Every row gives one point. Any point is a mix of the corners, with weights that add up to 1. It lies inside the corners' shape when no weight is negative. Say inside or outside, and name the corners with a negative weight.
In the rows, zero is written as 128.

Corners:
(1): [149  73 223]
(2): [129 157 115]
(3): [131 117  63]
(4): [108 119 141]
Points:
[139  98 150] => inside
[136  83 131] => outside (2)
[135  90 143] => outside (2)
[129 102 170] => inside

Corners:
(1): [149 113 112 147 176 138 124 163]
(2): [153 126 101 125  82 162  73 175]
(3): [113 197  92 126 151 129 174  98]
(4): [103 112 172  59 156  99 123 183]
(5): [ 82  70 128 169  77  50 106  62]
(6): [166  68  99  94 115 168 101 121]
(7): [109 118 139 123  82 150 188  99]
(8): [ 44 138  63 155 155 158 174  70]
(9): [126 193 130 137 135 212 139 102]
Points:
[128 118 103 136 112 146 126 115] => outside (4)
[113 123  99 133 130 153 130 118] => inside
[122 118 134 129 114 161 133 122] => outside (3)
[110 142 111 129 141 148 152 108] => outside (2)

Corners:
(1): [118 188  73  87  98 217 150 207 151 163 160 119]
(2): [106 113 124 161 153 101  79 215 144 135 131 151]
(3): [ 90 110 171 117 132 177 121 118 104 106  90  95]
(4): [206  91 140 211  61 135  96 130 183  79 169 111]
(5): [146 145  76 154 171 111  84 121 157 189  59  93]
(6): [202 151 178 122  72 143 162 148 101 107  92 108]
(7): [ 93 111 157 164 178 126 116 169  90 194 115  96]
(8): [127 107 169 102 173 145 180 150 108 203 100 144]
(9): [ 96 110 165 166 118 127  59 103  70 194  68 178]
(10): [136 155 137 187 147 129 140 151 106  77 143 173]
(11): [205 180  71  79  97 142 152 167 145  87 214  90]
(12): [188 118 114 103 105 208 119 203  86 134 132 144]
(13): [181 191 145  83 169 164 122 116 163 169 110  84]
Points:
[125 138 136 121 158 143 122 158 111 170 104 127] => outside (4)
[193 126 146 111 111 130 146 177 115 143 188 118] => outside (1, 3, 5, 10)
[150 142 147 148 121 140 132 147 109 119 117 137] => inside
[132 146 136 113 147 148 138 161 107 165 110 124] => outside (4)
[137 133 139 153 127 143 115 145 111 135 120 147] => inside
[141 133 150 134 120 147 126 164 113 133 131 136] => outside (5)
[179 103 140 152 122 121 103 118 150 138 103 110] => outside (1, 7, 10)
[133 152 111 117 131 167 136 168 134 162 125 122] => inside
[133 106 136 171 141 109 106 152 107 125 118 130] => outside (1, 13)

Corners:
(1): [ 99 115  82  80 167  95  62 130 117 153  59  80 127 201 169  98 104 157
 116 147]
(2): [212 124  81  95 135 158 115  62 123 126  96  27 125 149 137 130 154 178
 107 171]
(3): [151 145  96 109 156 149  60 115 136 212 125  91 112 121 142  92 127 157
 114 178]
(4): [134 132 116 153 144 126 184 127 155 135 196 114 131 151 167 122 154 126
 147  85]
(5): [ 99 249 128 102 172 133 134 114 164 110 114 127 176  93 193 140  92 108
 158  48]
(6): [156 141  98  68 125 107  92  57  99 128 164  41 131 169 135  91 146 129
 102 152]
(7): [106 111  77 146 123 157 164 157 123  82 178 118  74 110 176 139 144 103
 128 136]
(8): [103 121  94 128  98 131 115 137 172 109 184 179 101 100 140 143 152 133
 163  75]
(9): [167  88 154 101 120 172 159 131  78  74 148  85 133 122 125  82 142 190
  99 128]
(10): [ 90 168 108 120 169  57 159 105 198 116 134 155 147  86 152 130  89 106
 151 135]
(11): [ 64 164  86 155 178  85  62 141 178 138  80 144 185 121 140  95 127  52
 131  93]
(12): [114 193 124 192 106  94 129 114 156  91 152 124 161  90 214 118  64 113
 173  84]
(13): [177 134 117  96 100 141 121 129 106  98 133  64 110 181 102  69 120 157
 170 156]
(14): [172 152 169 152 112 133 165 121 103  86 179 120  68 124  90 155 115 167
 108  71]
(15): [142 123  78 112 163 181  95  74 128 135 136 111 120 201 122 102  80 160
 121 186]
(16): [116 126  53 169  98 132 166 117 145  93 154  92 106 101  99 109  98 167
 120  90]
(17): [129 103 119 138 125 171 117 166 118 100 179  61 121 146 108 167 128 174
 135 116]
(18): [102 137 110 128 107 115 132 140 178 167 109 148 176  87 170 110  87  45
 142  78]
(19): [145 159 136 129  90 164 161  92 116 125 132  68 144 197 114 128 155 191
 100 153]
(20): [172 149  51  84 157 121 104 147 120 148 116  97 170 175 125 102 125 140
  82 176]
(21): [ 89 107  84 180 120 100 166 133  73 130 176 143 109  90 127 157 143 119
 162  94]
Points:
[142 154  96 115 138 124 114 112 131 147 129 105 141 154 154 115 133 118
 131 130] => outside (9, 10, 16, 17)
[121 166 108 133 133 100 142 112 160 129 138 132 155  93 149 122 124 108
 131  91] => outside (1, 7, 13, 15, 17)
[158 129 104  96 133 149 126 109 128 133 143  84 117 154 129 111 126 156
 114 145] => outside (11, 12, 21)
[118 167 104 133 125 117 128 127 142 117 121 133 138 121 150 102  97 125
 145 116] => outside (2, 4, 6, 17)
[166 143 105  90 135 162 130 111 130 132  96 109  95 163 104 105 109 185
  98 150] => outside (4, 6, 11, 12, 17, 21)
[135 156 113 119 130 127 121 109 131 124 126 103 137 136 131 122 114 146
 128 120] => outside (4, 7)
[111 179 110 178 125 102 161 106 151 111 153 115 178 115 150 160  92 109
 137  74] => outside (1, 3, 7, 8, 9, 13)
